Each row is a point. Each copy is the shape, with its points in the same order, stretched, turned, moved and blurred by noise. Some copies are also mirrored. Which?

Shape (6 x 2)
[[-0.11,0.08],
[0.31,0.39],
[-0.47,0.02],
[-0.06,-0.10],
[0.13,-0.58],
[0.10,-0.26]]
Copy 1 (6 x 2)
[[-0.13,0.18],
[0.34,-0.05],
[-0.41,0.46],
[-0.20,0.01],
[-0.40,-0.36],
[-0.21,-0.21]]
Copy 1 is: only turned
Copy 2 (6 x 2)
[[0.10,0.20],
[-0.43,0.04],
[0.37,0.44],
[0.19,0.02],
[0.44,-0.47],
[0.20,-0.21]]
Copy 2 is: mirrored
Copy 3 (6 x 2)
[[-0.13,0.12],
[0.47,0.18],
[-0.49,0.27],
[-0.18,-0.07],
[-0.32,-0.64],
[-0.14,-0.32]]
Copy 3 is: only turned

Shape (10 x 4)
[[-0.12,0.12,0.19,0.19],
[0.19,0.17,0.39,-0.56],
[-0.25,-0.01,-0.01,0.34],
[-0.26,0.01,0.18,-0.02],
[0.10,0.09,0.63,-0.27],
[0.36,0.23,0.14,0.37],
[-0.45,0.36,0.01,0.11],
[0.52,0.33,-0.25,-0.12],
[0.09,0.14,-0.36,0.03],
[-0.13,-0.05,0.00,-0.65]]
Copy 1 (10 x 4)
[[-0.02,-0.23,0.18,0.36],
[0.70,-0.34,-0.02,-0.23],
[-0.25,-0.16,0.16,0.29],
[0.09,-0.35,-0.02,0.23],
[0.58,-0.54,0.16,-0.01],
[0.16,-0.01,0.70,0.19],
[0.06,-0.07,-0.08,0.51],
[0.32,0.34,0.35,-0.30],
[-0.08,0.27,0.17,-0.09],
[0.31,-0.20,-0.42,-0.39]]
Copy 1 is: mirrored
Copy 2 (10 x 4)
[[-0.01,-0.20,0.17,0.07],
[-0.05,-0.44,-0.29,-0.70],
[-0.10,0.05,0.29,0.23],
[-0.28,-0.16,0.16,-0.10],
[0.02,-0.66,0.02,-0.53],
[0.56,-0.21,0.02,0.09],
[-0.41,-0.10,-0.08,0.34],
[0.50,0.12,-0.52,-0.19],
[0.12,0.34,-0.19,0.05],
[-0.43,0.05,-0.20,-0.68]]
Copy 2 is: mirrored
Copy 3 (10 x 4)
[[-0.13,0.06,0.05,0.09],
[0.25,0.17,0.13,-0.61],
[-0.18,-0.07,-0.14,0.27],
[-0.08,-0.16,0.01,-0.04],
[0.23,0.13,0.43,-0.30],
[-0.01,0.57,0.01,0.09],
[-0.57,-0.17,-0.13,-0.04],
[0.09,0.63,-0.45,-0.42],
[-0.07,0.21,-0.54,-0.14],
[0.25,-0.22,-0.29,-0.56]]
Copy 3 is: only turned

Shape (14 x 8)
[[-0.73,-0.20,0.02,-0.13,-0.22,-0.05,-0.66,-0.09],
[-0.39,0.19,-0.19,0.13,-0.28,-0.07,0.01,-0.08],
[0.00,-0.28,-0.39,0.14,0.45,-0.02,0.42,0.34],
[-0.03,0.50,0.19,0.04,0.62,-0.09,0.37,0.09],
[-0.03,-0.02,0.38,0.19,-0.05,-0.05,0.18,-0.17],
[0.09,0.35,0.00,-0.04,-0.30,0.02,0.19,0.01],
[0.12,0.12,-0.36,0.16,-0.29,0.00,0.13,-0.05],
[-0.24,-0.44,-0.84,-0.27,0.15,0.00,0.49,-0.13],
[0.00,0.01,0.32,-0.02,-0.18,0.00,0.06,0.06],
[-0.44,-0.23,0.13,0.01,-0.18,-0.24,0.43,0.31],
[-0.19,-0.21,0.14,-0.25,-0.21,-0.28,0.28,0.33],
[0.06,-0.38,0.33,-0.15,-0.19,-0.50,-0.52,0.00],
[0.02,-0.07,0.25,0.00,0.21,0.01,0.19,0.04],
[0.10,-0.42,-0.62,0.01,0.61,-0.54,0.31,-0.11]]
Copy 1 (14 x 8)
[[0.02,-0.47,-0.09,-0.70,0.11,-0.19,-0.56,0.36],
[-0.17,-0.01,-0.12,-0.23,0.34,-0.31,-0.03,0.12],
[-0.53,-0.15,-0.26,0.47,-0.19,0.40,0.49,0.46],
[-0.21,0.42,0.55,0.50,-0.02,0.34,0.36,0.40],
[0.13,-0.09,0.24,-0.16,0.23,0.17,0.34,-0.15],
[0.08,0.37,-0.12,-0.05,0.20,-0.05,0.15,-0.16],
[-0.05,-0.01,-0.38,0.16,0.22,-0.17,0.12,-0.16],
[-0.98,-0.24,-0.41,0.13,-0.47,-0.13,0.21,0.06],
[0.22,0.08,0.01,-0.29,0.15,0.20,0.20,-0.05],
[-0.19,0.05,-0.23,-0.55,0.04,-0.03,0.57,0.42],
[0.03,0.12,-0.30,-0.47,-0.18,-0.03,0.43,0.32],
[0.73,-0.50,-0.15,-0.35,-0.24,-0.13,-0.04,0.19],
[-0.04,-0.02,0.16,0.03,-0.01,0.37,0.29,0.05],
[-0.47,-0.54,-0.13,0.75,-0.62,-0.14,0.43,0.44]]
Copy 1 is: mirrored
Copy 2 (14 x 8)
[[-0.83,-0.65,0.03,-0.35,-0.17,0.38,-0.44,-0.17],
[-0.38,-0.07,-0.01,0.22,-0.25,0.13,-0.27,0.04],
[-0.36,0.19,0.35,0.27,0.53,-0.22,0.13,0.51],
[-0.32,0.53,-0.04,0.01,0.33,-0.53,-0.18,-0.19],
[-0.19,0.14,0.21,0.07,-0.08,0.02,0.27,-0.27],
[0.19,0.09,-0.18,0.18,-0.17,0.02,-0.03,-0.06],
[0.00,-0.15,-0.02,0.51,-0.12,-0.07,0.04,0.17],
[-0.71,0.16,-0.20,0.35,0.44,0.35,0.25,0.81],
[-0.05,-0.01,0.12,-0.11,-0.08,0.07,0.17,-0.18],
[-0.24,0.27,0.41,-0.19,-0.20,0.18,0.11,0.36],
[-0.07,0.13,0.17,-0.36,-0.11,0.09,0.18,0.33],
[-0.20,-0.62,0.06,-0.46,-0.29,-0.19,0.27,-0.07],
[-0.25,0.19,0.20,-0.06,0.26,-0.06,0.20,-0.15],
[-0.74,0.04,-0.12,0.25,0.28,-0.56,0.35,0.69]]
Copy 2 is: only turned

Shape (17 x 11)
[[-0.25,-0.36,-0.18,0.22,-0.09,0.11,0.46,0.00,0.14,0.06,-0.10],
[-0.07,-0.49,-0.42,-0.26,0.25,-0.09,-0.06,-0.10,0.32,-0.12,0.14],
[-0.02,-0.14,-0.51,0.32,-0.10,-0.04,-0.21,-0.02,0.19,-0.28,0.05],
[0.28,-0.48,-0.69,0.16,-0.23,-0.12,-0.27,-0.17,-0.12,-0.36,-0.04],
[-0.12,0.22,0.38,0.25,-0.06,0.24,0.00,0.08,0.64,0.24,-0.10],
[-0.09,0.05,0.28,0.36,0.10,0.06,0.18,-0.22,0.21,0.43,0.01],
[-0.35,0.27,-0.11,-0.17,0.41,0.05,-0.36,0.00,-0.11,0.40,0.46],
[0.03,0.09,-0.05,0.18,0.52,-0.31,-0.70,-0.39,-0.31,0.44,0.52],
[0.04,-0.53,-0.07,-0.04,0.27,0.04,-0.31,0.12,-0.09,-0.02,-0.07],
[-0.06,-0.67,-0.08,0.04,-0.13,0.20,0.12,0.18,-0.10,-0.11,0.44],
[-0.08,0.09,0.40,0.48,-0.12,0.11,-0.11,-0.22,0.42,-0.12,0.06],
[0.26,0.07,0.20,-0.16,0.57,-0.67,-0.20,0.05,-0.64,-0.07,0.60],
[-0.24,0.38,0.51,0.29,0.25,0.45,0.08,-0.48,0.19,0.03,0.05],
[0.63,0.43,0.45,-0.11,0.57,-0.38,-0.32,0.21,-0.40,0.29,0.71],
[-0.45,0.07,0.37,0.06,-0.27,0.10,0.00,-0.24,-0.18,0.07,-0.20],
[0.38,-0.21,-0.30,0.03,0.04,0.22,-0.05,0.01,-0.07,-0.12,0.01],
[0.13,-0.34,-0.12,-0.17,-0.36,0.04,-0.01,-0.31,0.12,-0.05,0.10]]
Copy 1 (17 x 11)
[[0.36,0.26,0.07,-0.18,0.08,-0.40,0.14,-0.10,0.25,-0.07,0.10],
[0.02,0.12,-0.51,0.28,0.10,-0.63,0.08,0.29,0.10,-0.48,0.11],
[0.26,-0.16,-0.05,0.40,-0.17,-0.54,0.00,-0.02,0.12,-0.47,0.03],
[0.14,-0.13,-0.08,-0.01,-0.28,-0.87,-0.15,-0.08,-0.10,-0.79,-0.10],
[0.37,-0.33,-0.01,0.13,0.34,0.26,0.15,0.10,0.49,0.01,0.16],
[0.44,-0.02,-0.02,0.05,0.45,0.05,0.01,-0.24,0.13,0.01,0.14],
[-0.02,0.15,-0.40,0.68,0.00,0.32,-0.39,-0.04,-0.12,-0.07,0.46],
[0.04,-0.18,-0.52,0.76,0.23,0.06,-0.36,-0.31,-0.55,-0.37,0.41],
[-0.28,-0.13,-0.34,0.04,0.00,-0.29,0.20,-0.02,-0.11,-0.38,0.20],
[0.14,0.09,-0.15,-0.20,-0.24,-0.24,0.38,0.33,-0.28,-0.55,0.29],
[0.31,-0.33,0.27,0.20,0.47,0.03,0.33,0.07,0.17,-0.42,0.18],
[-0.29,-0.17,-0.20,0.39,0.30,-0.25,-0.19,0.45,-0.87,0.05,0.21],
[0.03,0.16,0.30,0.25,0.70,0.30,0.15,-0.17,0.13,-0.26,-0.08],
[-0.10,-0.46,-0.49,0.34,0.22,0.27,-0.32,0.56,-0.75,0.20,-0.01],
[0.00,0.12,0.53,-0.19,0.39,0.06,-0.11,-0.30,0.14,-0.27,0.46],
[0.00,-0.02,-0.20,-0.13,-0.16,-0.41,-0.11,0.06,-0.04,-0.41,-0.33],
[0.25,0.01,-0.03,-0.35,0.10,-0.46,-0.12,0.19,0.06,-0.73,0.11]]
Copy 1 is: only turned
Copy 2 (17 x 11)
[[-0.54,0.25,0.29,0.06,0.32,0.10,0.17,-0.46,0.23,0.46,-0.17],
[-0.27,-0.32,0.58,-0.21,0.10,0.06,-0.13,-0.52,0.39,-0.23,-0.40],
[-0.19,-0.28,-0.28,0.05,0.33,0.13,-0.35,-0.63,0.15,-0.09,-0.26],
[-0.45,-0.27,-0.33,-0.07,0.34,0.20,-0.26,-0.78,-0.12,-0.28,-0.50],
[0.27,0.40,0.03,0.13,-0.11,0.11,-0.19,-0.23,0.27,0.29,0.29],
[0.08,0.44,0.19,-0.03,0.20,0.21,-0.14,0.01,-0.03,0.43,0.16],
[0.30,-0.36,0.48,0.23,0.30,-0.18,-0.30,-0.02,-0.13,-0.14,0.27],
[0.34,-0.37,0.19,-0.09,0.40,0.21,-0.73,0.22,-0.50,-0.41,0.09],
[-0.37,-0.09,0.35,0.27,0.12,0.24,-0.10,-0.24,0.01,-0.41,-0.30],
[-0.75,0.02,0.15,0.03,0.39,0.06,0.11,-0.45,0.13,-0.26,0.15],
[0.15,0.49,-0.32,-0.04,0.15,0.13,-0.38,-0.14,0.19,0.01,0.20],
[0.05,-0.55,0.06,-0.42,0.26,-0.14,-0.02,0.75,-0.33,-0.57,-0.11],
[0.52,0.76,0.16,0.12,0.49,0.01,-0.04,0.06,0.10,0.10,0.20],
[0.57,-0.46,-0.09,-0.35,0.10,0.11,0.10,0.82,-0.50,-0.56,0.38],
[-0.19,0.65,0.02,0.25,0.27,-0.40,-0.14,-0.11,-0.24,0.18,0.01],
[-0.08,-0.09,-0.03,0.06,0.31,0.26,0.22,-0.46,-0.08,-0.21,-0.22],
[-0.35,0.22,0.05,-0.30,0.12,-0.11,-0.10,-0.60,-0.10,-0.15,-0.13]]
Copy 2 is: mirrored
